Rows are points. Two turns around zero, p and q, are shown by what they do to some points. Where does a point land after both, in the order given? Backwards means that the second turn is done in reverse. Each puzzle has new turns, and all numbers are rounded.
In the rows, 128 means zero.

Turn p:
[ 89 102] -> [102  89]
[182 144] -> [172 163]
[113 138] -> [110 132]
Turn q:
[ 76 153] -> [ 76 153]
[153 140] -> [153 140]
[139 115] -> [139 115]
[93 94] -> [93 94]
[178 138] -> [178 138]
Where do these land?
p, then q: [152 140] -> [146 148]
p, then q backwards: [154  95] -> [164 107]
p, then q: [ 67 115] -> [77 93]
q, then p backwards: [138 162] -> [150 156]

Turn p:
[100  96 156 120] -> [ 88 106 152 127]
[115 157 108 136] -> [127 160 107 131]
[175  84  93 160] -> [165  74  93 158]
[ 96 100 142 173] -> [ 90 115 131 177]
[149 175 104 139] -> [166 167 108 132]
[148 118 115  85] -> [143 109 122  84]
[114 166 177  83] -> [118 165 182  87]
Turn q:
[ 99  95 147 112] -> [100  95 137 103]
[156 116 141 147] -> [154 110 139 146]
[124 188 161 168] -> [126 174 181 164]
[141 156  90  71] -> [146 169  87  83]
[120  84 101 143] -> [114  90  95 144]
Where do these land?
p, then q: [113 113 157 128] -> [106 113 153 125]
q, then p: [148 149  98 104] -> [160 147 105 108]
q, then p: [ 84 139  53 115] -> [102 173  57 116]
q, then p backwards: [167 126 112 175] -> [159 128 122 183]
q, then p: [ 96 107 166 129] -> [ 86 111 157 124]
q, then p backwards: [118 168 128 109] -> [111 167 133 113]
q, then p: [170  94 182 137] -> [148  69 172 137]

Turn p:
[127 156 121 132 120 124 112 149] -> [134 152 133 127 118 124 108 150]
[140 152 144 129 140  81 156 112] -> [141 149 146 129 134  82 162 115]
[131  85 131  82 108 145 103 119] -> [126  83 109  93 106 143 106 104]
[170 144 116 116 150  94 128  95] -> [176 141 119 126 144  94 136  98]
[ 96 143 129 149 109 145 144 105] -> [ 94 150 122 155 113 142 140 116]
[ 77 106 126 113 156 136 101 165] -> [ 82 116 125  93 159 137  96 155]
[144  95 146 153 107 146 113 109] -> [131  94 146 156 116 151 117 103]
[119 176 131 123 158 142 131 166] -> [131 175 140 103 146 142 132 166]
[147  94 109 157 104 139 165 133] -> [136  90 114 171 116 138 155 146]
Turn q:
[ 96 136 147 111 142 138 107 120] -> [ 97 135 145 105 135 124 104 122]
[138 126  97 119 112 107 163 123] -> [144 120 102 133 118 114 165 108]
[141 150 125 117 137 172 114 115] -> [124 156 112 121 125 160  98 116]
[ 95 161 162 148 150 128 110 161] -> [ 85 159 162 132 138 122 123 167]
[141  97 110 117  85 136 128 160] -> [153  99 103 109  94 130 135 157]
[100 106 132 169 151 112 155 147] -> [102 100 141 152 158 129 162 151]
[143 122 154 111 130 119 142 140] -> [149 135 146 107 136 130 145 134]
[137 163 155 136 125 130 137  63] -> [129 153 163 150 119 145 120  68]
[160  89  70 124 120 111  97 122] -> [169  92  78 142 130 100 100 128]
Where do these land?
p, then q backwards: [125 108 141 167 162 150 142 117] -> [126 116 141 164 165 132 157 113]
q, then p: [130 225 100 102 130 137 112 126] -> [123 219 106 145  97 101 106 127]
p, then q: [124 120 107 174 160 127 114 107] -> [111 132 133 170 169 136 108 133]
q, then p backwards: [139 116 148 127 154 139 108 152] -> [129 134 122 133 156 134 111 163]
q, then p: [147 138 140 165 126 127 127 109] -> [133 133 158 159 130 148 127 122]
p, then q: [117 106 123 121  78 114 148 181] -> [131  90 126 106  94 107 155 177]
p, then q: [140 107 109  96 143 115 141 125] -> [149 114  99 118 148 112 140 115]
q, then p: [108 120 149 102 102 104 136 131] -> [121 110 135 104 102 103 149 115]
q, then p: [122 113 134  98  97 137 123 105] -> [132 107 115 114  99 127 119  96]

Turn p:
[ 95 117 115 121 107 125 129 101 146] -> [ 95 117 100 136 121 118 131 105 143]
[145 110  45 119 117  84 135 104 106] -> [166 121  70 119 113  67 132  96  98]
[143 112 159 137 143 111  87 149 112] -> [141 116 181 132 131 116  95 134 123]
[124 132 118  98 102  92 128 124 131] -> [119 125 120 106 112  86 139 124 143]
[146 124 141 132 125 180 138  66 163] -> [127 151 101 133 159 178 121  86 172]
[132  77 216  78 190  85 213 205 128] -> [142  46 228  86 161 143 233 154 121]
[109 111 131 153 143 140 138 164 130] -> [125  98 136 152 128 150 133 153 108]
[145  99 118  93  94 127 104 150  95] -> [144 102 132  82  88 116  98 123 124]
[109 177 107 121 160 159  59 134 121] -> [ 91 170 123 119 153 126  65 155  89]
[164 152 122 148 106 162 174 121 148] -> [161 156  94 134 125 168 154 143 158]
[127 174  95 177 111 118 100 119 162] -> [125 167  91 178 131 101 102 158 144]
[ 96 154 169 160 138 153 131 100  96] -> [ 98 169 160 160 114 166 133 108 113]
Turn q:
[157 148 138 165 187 151 161 171 135] -> [152 154 115 177 174 122 178 159 143]
[165 131 124 136 102 114 129 114 113] -> [166 118 126 138 108 133 110 121 110]
[112 113 140 185 165 132 144 152 119] -> [102 120 113 184 142 137 164 151 132]
[126 122 120 177 149 177 181 135 158] -> [135 144 100 154 126 159 196 134 170]
[104  59 135  44 144 169 102 109  95] -> [ 98  71 148  53 188 171 101 120 139]
[148 164 114 149  51 108  99 149 138] -> [149 174 123 134  63 127  80 147 105]
[101 114  92  69 147 140 145  89  85] -> [113 104 122  78 170 147 133  65 104]
[ 93 125 114  79 154 149  97 108  88] -> [ 91 120 132  97 181 139  97  89 124]
[136 158 146 116  94 116  87 100 146] -> [138 139 153 120  96 104  78 114 146]
[127 179 154 128  74  78 147 145 135] -> [142 166 174 136  73 100 129 132  87]
[139 124 120 120 104  73  82 151 180] -> [125 130 115 104  86  70  93 174 124]
[128  98 139 168 164 129 162 113 144] -> [126  93 114 160 128 127 178 131 153]
Where do these land?
q, then p: [127 132 119 149 110 154 170 136 168] -> [137 141  90 117 117 147 162 154 156]
q, then p: [183  98 165 118 134 184 136 116  74] -> [169 114 151 125 182 199  91 120 131]
p, then q: [ 86 122 114 169 114  87  83 146 182] -> [ 71 112  90 166  92  98 127 174 116]
p, then q: [144 105 102 114 120  92 146 148 161] -> [144  96 100 107 123 107 153 155 106]
q, then p: [140 104 139  81 191 182 132  94  85] -> [130 109 140 122 223 162 128  84 109]
q, then p: [186 151 148 112 170 156 127  90  96] -> [176 143 151 145 198 135 111 100 138]
p, then q: [103 166 167 105 141 124  95 161 107] -> [ 88 150 191 129 141 125 118 147 113]
q, then p: [ 92 151 112 114  79 120  89 123 144] -> [ 77 153 124 108  98 100  99 130 146]
q, then p: [142 121  72 177 114 116 173 149 115] -> [170 146  75 132  83 146 141 131  92]
q, then p: [ 77 130 141 142 106  66 129 117 149] -> [ 94 113 140 145  63  99 149 111 144]
